Each point is reached from the start by the listed moves, each made once or not at all, plus a little noise. Is the number of moves made odd or even? Then give how often each move was made.

Moves:
(1): [-25  24]
(2): [-54 -32]
Start: [ -3 -13]
Points:
[  1 -12] -> even (0, 0)
[-28  10] -> odd (1, 0)
[-57 -47] -> odd (0, 1)
[-80 -19] -> even (1, 1)

Moves:
(1): [13  6 11 29 -2 27]
(2): [ 29 -31  12 -61 -19   0]
(3): [-101  -57   42  -40   10  -59]
(4): [-36  46  12  20 -10 -11]
Start: [ -4  -5  -6   9 -17   8]
Points:
[-42  42   8  35 -22  -6] -> odd (0, 0, 0, 1)
[ 28 -37   9 -54 -41  11] -> odd (0, 1, 0, 0)
[-99 -61  38 -27  -7 -50] -> odd (0, 0, 1, 0)

Moves:
(1): [  3 -17 -15   2 -10   9  15  18   1  -2 -15]
(2): [ -1  29 -24   7  -9 -71  25  -8  15   0  12]
(3): [ 30 -18   5   4 -11 -16 -15  -1  -9  -9 -18]
(4): [  1 -34  -1  15  -6 -18 -15   4   1 -12 -11]
(5): [ -2  -4  -9  -2  11 -16  -7  -1 -25  -9  -4]
(6): [ 12   2 -21  -9   9 -18   8  -5  16 -23  -2]
(7): [  8 -11  14  10   0  15  -1  -2 -13  -9   0]
(8): [  8  -4  17  14   2  15 -17  19   0  -8 -16]
Start: [-28 -11  19  -7   8 -18   0   9   6  -6  10]
Points:
[   4  -37    0   19  -18 -117   -4   10   10  -31  -11] -> odd (0, 1, 1, 1, 0, 0, 0, 0)
[  9 -80  13  26   3 -13 -15  45   9 -58 -31] -> odd (1, 0, 0, 1, 0, 1, 1, 1)
[ -29  -18  -19   16    4 -121    6    4    0  -33    8] -> odd (0, 1, 0, 1, 1, 0, 0, 0)
[-23 -55  34  17   1 -19 -14  10  -7 -29   0] -> even (0, 0, 0, 1, 0, 0, 1, 0)
[  24  -20  -16    4    9 -121    8  -12   -8  -55    2] -> odd (0, 1, 1, 0, 1, 1, 1, 0)

Moves:
(1): [ 15  13   1  11  25  -2   0  16 -16  -6 -30]
(2): [ -6 -22  -3 -17 -28  -5   5  11  -3 -10 -26]
(3): [ -5   7   0 -14  18  14  -1  52 -29   0  26]
(4): [ 13  41  -4  21 -17   3  13 -12  -4  -1 -23]
(5): [-14  14 -13  -6  11  29  16 -14  15 -29  -2]
(6): [ 27 -25  11  21 -11  37  -3  12  22  12  -1]
(7): [  7  42   5   9  -7   2  45  31  -1 -28   0]
(8): [-14  -3  29  11  36  -5 -20  29  -9 -26  -8]
(9): [-17  14  -5   6  18  -4  25  18  18  16  -5]
Start: [ -8  -6  21  -1  17 -11   5 -15   7   7 -21]
Points:
[-37  49  -4 -10  17  27  63  40   6 -19 -50] -> odd (0, 1, 1, 1, 1, 0, 0, 0, 1)
[ -2 121   8  38  45  15 105  18  21 -38 -82] -> odd (1, 0, 0, 1, 1, 0, 1, 0, 1)
[  5  39  48  36   0  53  63  39  27 -74 -79] -> even (0, 1, 0, 1, 1, 1, 1, 1, 0)
[-50 -10  42 -14  62 -12  12  92 -16 -12 -34] -> even (0, 1, 1, 0, 0, 0, 0, 1, 1)
[-42  58  27  30  63  15  36   4  27 -30 -55] -> even (0, 0, 0, 1, 1, 0, 0, 1, 1)
[ -6 -34  24  -8  14  32  32  76  15  25 -28] -> even (0, 1, 1, 0, 0, 1, 0, 0, 1)

Moves:
(1): [ -7 -32 -35   1 -50  36  22   3  15  42   6  20 -18]
(2): [  3  -3 -45  -1 -11  18 -18   1  32   8 -28   2  10]
(3): [-26   2  21   5  11  20  12  39  41  -9   8   7  -7]
(4): [  3   0  22   0  17 -13  -7 -20  20   9   9  19  10]
(5): [ 12  13  14  -7   9 -29  -1   9   3  -2  -1 -16 -13]
(6): [ -9  -1 -56  45  -3  10   1 -19  10 -22  25  -7 -28]
(7): [-16  11 -16  27  -8  -4  33 -18  -2  21 -14  15   4]
(8): [ -6  -5  -1  13  22   8 -21  19   2  57 -10 -39 -12]
(9): [-39   9  52  13  -6 -33 -34  47  -7 -11 -16  -8   0]
(10): [-17  -2  -2 -26  14  -8  -3 -24 -16  -3  -2 -13 -13]
(11): [-12  51  -7 -15 -29  34 -35  16 -23  25  18   2  -7]
(12): [  2  -2   7 -14   8 -24   6  28   6  -2  29  24  20]
Start: [ 48 -24   2 -13  -1   2  -8 -21  21   6  -9  30 -23]
Points:
[-17  -2  14  -1 -64  47 -77  65   8 119 -12   5 -59] -> even (1, 0, 0, 0, 0, 0, 0, 1, 1, 0, 1, 0)
[-49  43 -42  45 -38  23 -43  74  77  16  11  64 -29] -> odd (0, 1, 1, 0, 0, 1, 1, 0, 1, 0, 1, 1)
[-18  51 -55  64 -26   5 -83  33  35  84 -37 -18 -69] -> odd (0, 1, 0, 0, 1, 1, 1, 1, 1, 0, 1, 0)
[ 43 -50 -58 -59 -32  -9  -1  -7  61  50  -3  48 -38] -> odd (1, 1, 0, 0, 1, 0, 0, 0, 0, 1, 0, 1)
[ 40 -65 -57  -1 -22  53 -34 -18  91 121 -30  30 -31] -> even (1, 1, 0, 1, 0, 0, 0, 1, 0, 0, 0, 0)

Moves:
(1): [  4  10 -54  -7 -23   4  -1 -11  -1  21   1 -18   0   7]
(2): [ 10 -13   1  -6  14  -2  -5   2 -22   7  19 -21 -23   1]
(3): [-22   8 -15 -29  11  -9 -11   5 -36  19  -8  25   4  -2]
(4): [-54 -19  -5 -15 -14   2 -25 -14  21  21  33   2 -12  -1]
(5): [ 14  11 -18   4   9  -7 -11 -31  -1  -7 -17  -3   8   9]
(6): [  6  -7 -14 -34  15   3   2 -10   8  -4 -11  -7  26 -27]
(7): [ 13  12   5  -9  -1  -7 -12   4 -28  -9  16 -15   9 -28]
(8): [ -5  -9 -17   3  15 -17   7  13 -27 -12  24 -21   1 -17]
(9): [  3  40  23   2  -3 -38  -4 -12  11  -7 -48 -26  -6 -10]
(10): [  3  20  20  -5   0   3  -2  -7  14 -10   1  34 -25  14]
(11): [ 18 -46 -12  47 -25 -24   5 -15 -29  -3  19  -8 -35  33]
(12): [-12 -30  20  -2  -2  10 -26  15  13 -38  -5  -5  10 -12]
(13): [ 20   9  -9  -7   4 -11  -1   9  20 -11  14  -3  18  14]
(14): [ 21  14  12  38  20 -43   0  23 -29  12  -1  -1 -30 -18]
Start: [ 22  12  -8 -18  -2 -14 -18   1  10 -19 -12  -5   1  -7]
Points:
[ 59 -12 -79 -22  46 -63 -50   2 -48 -41   0 -81  -7 -65] -> odd (1, 1, 0, 0, 1, 1, 0, 1, 0, 0, 0, 1, 0, 1)
[  39    5  -23  -10    9 -110  -38   -2 -121  -24   11  -71  -48  -29] -> even (0, 1, 1, 0, 0, 0, 1, 1, 1, 0, 1, 0, 0, 0)
[ 66  69 -32 -51  57 -78 -40 -10 -14 -23 -32  40   4 -17] -> even (0, 0, 1, 0, 1, 1, 0, 0, 0, 1, 0, 0, 1, 1)
[ -8 -64 -77   9 -57 -29 -75 -55  12 -26  20 -38 -29  28] -> odd (1, 0, 0, 1, 1, 0, 0, 0, 0, 0, 1, 1, 0, 0)

Moves:
(1): [ 33 -11   4  19   6  -4 -15  -5 -15 -11  -7   8   1   9  -8   7  -3   0
  -8 -14 -16]
(2): [ -3  -5   9  -8 -18   3  -3  -3  -2   7   3 -20  10  11  -1   3   3 -20
   7   3   1]
(3): [  6   7  -7  -1   2   7 -18 -34   4  -2  -2   6  -4  -3  13  -7  -4  12
   8   8  13]
(4): [-20   4  19  -3 -16  -9  23  -8 -16   1   5  18  -1   8  -3  -9  13 -14
  18 -13 -14]
(5): [  3  18  -8   6 -17   0   3  -8   0   3 -13 -15   8  12  22  14 -10   8
  11  20 -27]
(6): [  1   2  -8  10   2   8 -17  -2  12  -6   6  -7  -2   4 -10   2  12  -5
 -23   0  -1]
(7): [  3  -1  25  -1   0   1   7   6  13  16   1 -11  -4  -3  -3 -11  -4  -2
  -1  -2  -1]
(8): [ -3  12  11   7   9  -2 -11  -1   0  10  10  24   9  -7   6   6 -15 -12
  -5 -17   2]
(9): [  6  -3   9   3  11  12  -3 -13   3  -5   8 -14  -3   6 -12  18  16  13
   0   4   1]
(10): [  4   0   2 -13 -18  15  21  -7   5  23 -12   1  12  -2   2   6   9   4
   6  -5  -3]
(11): [ -8 -16 -12   7  -8   2   9  -1  -4  -2  -7  -5  11 -15   1 -16  -5 -13
  10  14   2]
(12): [ 18  -8  -2  -8   6 -13 -16   2 -14  17  -4  -4  24  27   7  14  37  13
   3   9   8]
(13): [-17   0  -1  -7 -10 -10  16   1  -8   5 -21   6   8  10  -6  -7 -25  -5
  -2   8   6]
(14): [ -7 -11   5   2   7   6 -20  11  15 -16   6   1   4  -3  -8  -3   1  10
   6 -21  -6]
(15): [ 30 -10   4  -3 -25  15   0  11  19 -10  13   6  15   6  -6  20  -2 -14
   0  22  14]
(16): [ -6 -12  13 -12  -8 -10  -5  -8 -13   2  14  12  10  -6  -3 -11 -13   2
 -15   6 -16]
(17): [  0  16  29  -1   4  15 -10  18 -17 -21   0   1  19 -10  -4 -11   1  10
  -3 -10   2]
(18): [  3  16   0  10 -18 -17  -9   4  -2  -2  -7   7 -11 -14 -14   9   9   6
 -20 -21   4]
(19): [ -4   1   3  -4  -7 -13  26 -16   5  -8   2   4   6  -4   5 -10   2  -8
  -6  -7  -1]
(20): [ 22  11 -16 -11  -7  -7   3 -11  -4  14 -12   0   5  14 -17 -11  -1 -17
  15  18 -15]
Start: [  6  -7  -3  13   6   4   9   5   7   7   0   6  -6  -8  -2   4  -7 -19
   7   0   9]
Points:
[-14  31  43  31 -52  -4  -9  -3 -44  13 -23  -6  63  27 -17  27  33 -40
   0  -5 -10] -> odd (0, 1, 0, 1, 1, 1, 0, 1, 1, 0, 1, 1, 1, 0, 0, 0, 1, 1, 0, 0)
[ 35  18  18  10 -27 -16 -28  12 -33  28 -15   8  61  -2 -27  -2  23 -54
  10  -6  11] -> odd (0, 1, 0, 0, 0, 0, 0, 1, 0, 0, 1, 1, 0, 0, 0, 0, 1, 1, 0, 1)
[ 56   0 -39  26 -34  26  10 -75   2  27 -60 -16  31  28 -18   7 -15 -22
  23  51 -33] -> odd (1, 0, 1, 0, 1, 1, 0, 0, 1, 1, 1, 0, 1, 0, 0, 0, 0, 0, 0, 1)
[ 80  31  43  -3 -77 -13  11   8   5  25 -16 -29  65  33 -13  18  30 -44
  14  31  -8] -> odd (0, 1, 0, 0, 1, 0, 1, 0, 0, 0, 0, 1, 0, 0, 1, 0, 1, 1, 1, 1)
[ 41   2  76  33 -48  15 -75 -15 -10 -38  38  59  42 -13 -41   6  -4 -44
 -30 -59  -7] -> odd (1, 1, 1, 1, 0, 1, 0, 1, 0, 0, 0, 0, 0, 1, 1, 1, 1, 1, 0, 0)
[  39   34   24  -18 -121    2   51  -46   18   62  -44    4   35   33
  -16   11  -18  -63   51   37  -12] -> even (0, 1, 1, 1, 1, 0, 1, 0, 0, 1, 0, 0, 1, 0, 1, 0, 0, 1, 0, 1)
[ 34 -27 -30   6 -54  36 -14 -24  35  20 -35  -7  68  29  12  23   4 -13
  24  54  15] -> odd (0, 0, 1, 0, 1, 1, 0, 0, 0, 1, 1, 1, 1, 1, 1, 0, 0, 0, 0, 0)
[ 79   0  71  18 -20  29  12   2  -8  -8   7  12  26  23 -55   3  14 -43
  29   6 -17] -> odd (1, 0, 0, 1, 0, 0, 1, 0, 1, 0, 0, 0, 0, 0, 1, 0, 1, 0, 0, 1)
[ 82 -42  25   5 -60  20  38 -39  31  13  -7  -9  61   4 -28   4 -16 -35
  24  36 -62] -> odd (1, 0, 0, 0, 1, 0, 1, 0, 1, 1, 1, 0, 0, 1, 1, 1, 0, 0, 1, 1)
[ 49  22 -11  -2 -92  21  18 -57  18  51 -42   0  53   8 -14  38 -31 -57
  34  53   2] -> odd (0, 1, 1, 0, 1, 0, 0, 1, 1, 1, 1, 0, 1, 0, 1, 0, 0, 1, 0, 1)

Moves:
(1): [ -6   2   6  -8  -1   3  10  -7   1  -4   0  -1  -4   7   6 -16  -2   5
 -13  10  -8 -16   2  -3 -23]
(2): [  4  -1  16  -7  -2  15  -3   3  -2 -20  -8   9  17   6  -9   4   3  -1
   5 -31  -6  12  -1  -7 -11]
(3): [  2 -15  -7  18   3  -2  -1  -3  11  -2   1  10 -20  -4  12  -8 -11  -5
   7   3 -20 -12  -1   6  -6]
(4): [-13   0   1  -3  -3 -13 -11 -11   4  -2  -3   3   4 -10 -17  -1  -9 -10
 -30  20  -7  18   3  -1   6]
(5): [-20  10  35 -12  -7   4  20  -5   9  12  11  26  -5 -14   6   6   4  12
  -5 -25   2  15   4  22   3]
(6): [-10  -9  -8   5  12   7  12   4   3   0 -11  -4   1 -11   0   7   1  -1
  -5  -2  -7  -8 -17   8  21]
(7): [ -5  -2   2   3 -14   8  -1   8  -6  -6   6  -3  -8   2  -8   0  -3   7
   4 -14   6   0  -4 -19  11]
(8): [  7  -4  -6   3  15 -10  10  11  -5  10 -11  -1  -9   6   3  17  -5 -12
   6  -1 -20  -5   3 -13  15]
(9): [ 19  -9   1  -5   8  -2   6  17  15  -4   2  -8  -1  -4  -1 -13  -9  10
 -17  -7   0  11  16 -12   2]
(10): [  1   4  13  12  -7  10   1   7   9  13 -10   4  -2   3  -3   5   1  11
   8  18  -7  -5  -5  27  -7]
(11): [-19 -10  -7  13 -15 -14  -9   0  17  11  -3  -1  12   2 -11   8  -2   2
  15  -4  10 -10  -9 -11  -3]
(12): [  6  -8  -2  12  -7   7  -4  -1  23  -8  16  20  20   2   3  -3   9  -5
 -15   4  11  -3   8   4  -8]
(13): [  6  -9  10   4  -3  -2  -2  -1   8  23   4  -2   5  -5 -13 -15   4 -11
  -3  -9  -4   8   0  -2   3]
(14): [  2 -10  -6  -3  -9  -6   4   6  -4 -10   7  -6   0   8   7  -2   2 -11
   9   1  -3  -4   7   8  -1]
(15): [  0   3   2  14  -3   0  -9  -2  -5   5  -1  -9   0   8   4  21  -9  -2
  -6  -8   1   4 -14   6 -16]
(16): [ -7  17  20   4   0  15   4  -3  14   2  -8 -17   5 -11   3 -13  -8  11
   2   6  -6   5 -13  -7  16]
(17): [  8   1 -13  -1 -13  -7  -5 -25   6  -4   3   8   5   7   3   1  -3  12
 -10  11  -3 -10 -21  -1   1]
(18): [  7 -10   2   8  -9  11 -11  -5  -4  14 -19 -15   5  -5  13 -11  -4   5
  -4   0   4  -2   5   3  -6]
(19): [-16   9  -3   9   4   4  -3  -5   3  18   1 -20  -6  13  -9  -8  -5  19
   7   0 -10  -2  -1   5   1]
(20): [-17   2   6   0 -10  -3   4 -18   8   8  -1  -7 -27   9  -3   6  12  -9
   9   2  -9   5  -4 -11  11]
(21): [  1  -5  -9 -10 -12  -7 -30   4   3   6   2  -3   3  -2   4  13  10   1
  -2  -9  -4  -1 -15   1   2]
(22): [ 13  -9  -5   6  -1   5   0 -12  15  -8   4  -9  11 -17 -12   2  -1   5
  -4   4  -3   4   5  -2 -12]
(23): [ -1   2  28 -18  -1   6 -15 -15  -4 -14  12   4   5  17  -8   9 -11   6
   5 -13  23 -18  -8  10 -16]
(24): [ -4 -22  -1   6  -4  -7   1   1   6  10  11   8   2  10   0   1 -15  11
   0  -1  -3   6 -11 -17 -12]
Start: [ -6  13   0 -10  -8  10   8 -15  17   0  -3   7  -1   1  -2  -8  -1   9
  12  15   0   3   1   9   0]
Points:
[-23 -60  32   9 -33  22  -5 -28  54  55  15  -9 -15  -2 -10   3 -36  36
  28 -49 -37 -17 -31  18   1] -> odd (0, 0, 1, 0, 1, 1, 1, 1, 0, 0, 0, 0, 1, 1, 0, 0, 0, 1, 1, 0, 1, 1, 1, 1)
[ 14 -23  88  -6 -15  30  22 -35 100  -5  15  63  19 -10 -38 -20 -26  13
 -42 -15 -41  11  28  37 -52] -> even (1, 1, 1, 1, 1, 0, 0, 1, 1, 1, 0, 1, 1, 0, 0, 0, 0, 0, 0, 0, 0, 1, 1, 0)
[-32 -43  46  17 -81  24   8 -41 106 -11  13  42  29  -6   5 -56 -50  51
 -38 -10 -22  12 -14 -26 -30] -> even (1, 1, 1, 1, 1, 0, 1, 0, 1, 0, 1, 1, 0, 1, 0, 1, 1, 1, 0, 0, 0, 0, 0, 1)
[-31 -14  10  14 -48  35 -36 -75  75  10  -2 -24  -9  25  22 -18 -10  31
  16  17 -23 -49 -57  36  13] -> odd (0, 0, 1, 0, 0, 1, 0, 0, 0, 0, 0, 1, 0, 1, 0, 1, 1, 1, 1, 1, 1, 0, 1, 0)
[-57 -47   0  63 -45   0 -15 -19  92  69 -16 -45  -7   1 -37   2 -49  31
   9  27 -82 -16 -67  -5  -6] -> even (1, 0, 1, 1, 0, 1, 1, 1, 0, 1, 1, 0, 1, 1, 1, 1, 0, 0, 1, 0, 1, 1, 0, 1)
[-36 -32  28  38 -19  24  26 -21  83   1 -20  27 -12  10  -5   2 -21 -12
   8  33 -75  10 -29   6  24] -> odd (0, 1, 1, 1, 0, 1, 0, 1, 0, 1, 0, 1, 0, 1, 0, 1, 0, 0, 0, 1, 0, 0, 0, 1)
[ -2 -58   5  61 -66  37 -29 -45 121  43   2 -39  21  -8 -12 -49 -52  60
 -61  40 -62  -4 -55  11 -26] -> even (1, 0, 1, 1, 0, 1, 1, 0, 1, 1, 0, 1, 1, 1, 1, 1, 1, 1, 1, 0, 1, 1, 0, 1)
[  4 -52 -14  58 -47  22 -32 -32 106  44 -31 -31  20 -22  11   4 -52  70
  -3  27 -37 -15 -79  12 -21] -> even (0, 0, 1, 0, 0, 1, 0, 0, 1, 1, 1, 0, 0, 0, 1, 1, 1, 1, 0, 0, 1, 1, 0, 1)
[-28 -24  24  -7 -27  -2   5 -41  44   4  27 -42 -34  53 -41   9 -54  29
 -18   8 -33   5  -5 -44 -34] -> even (1, 0, 0, 1, 0, 0, 1, 1, 1, 0, 0, 0, 0, 1, 1, 0, 0, 0, 1, 1, 0, 1, 1, 1)
[-25 -52   1  30 -43 -11  35   6  70  28  -1   1 -59  40   2 -10 -32  17
  38  22 -53 -29  -6 -37 -12] -> even (1, 0, 1, 0, 0, 0, 1, 1, 1, 1, 1, 0, 0, 1, 0, 0, 0, 0, 0, 1, 0, 0, 0, 1)
[ -8 -23  45  39 -51   8 -24 -62 119  46 -22   5   2   6 -19 -28 -38  13
 -14  41 -27 -17 -22  -2  10] -> odd (0, 0, 1, 1, 0, 0, 0, 1, 1, 1, 1, 1, 1, 0, 0, 1, 1, 1, 0, 1, 0, 0, 1, 0)
[-36 -30  53  13 -75   3 -35 -67  51  28 -15 -22  14  44 -38  17 -49  10
  16 -27 -16  13 -65 -56   0] -> even (0, 1, 0, 1, 0, 0, 1, 1, 0, 0, 1, 0, 1, 1, 1, 1, 1, 1, 0, 1, 0, 0, 1, 1)
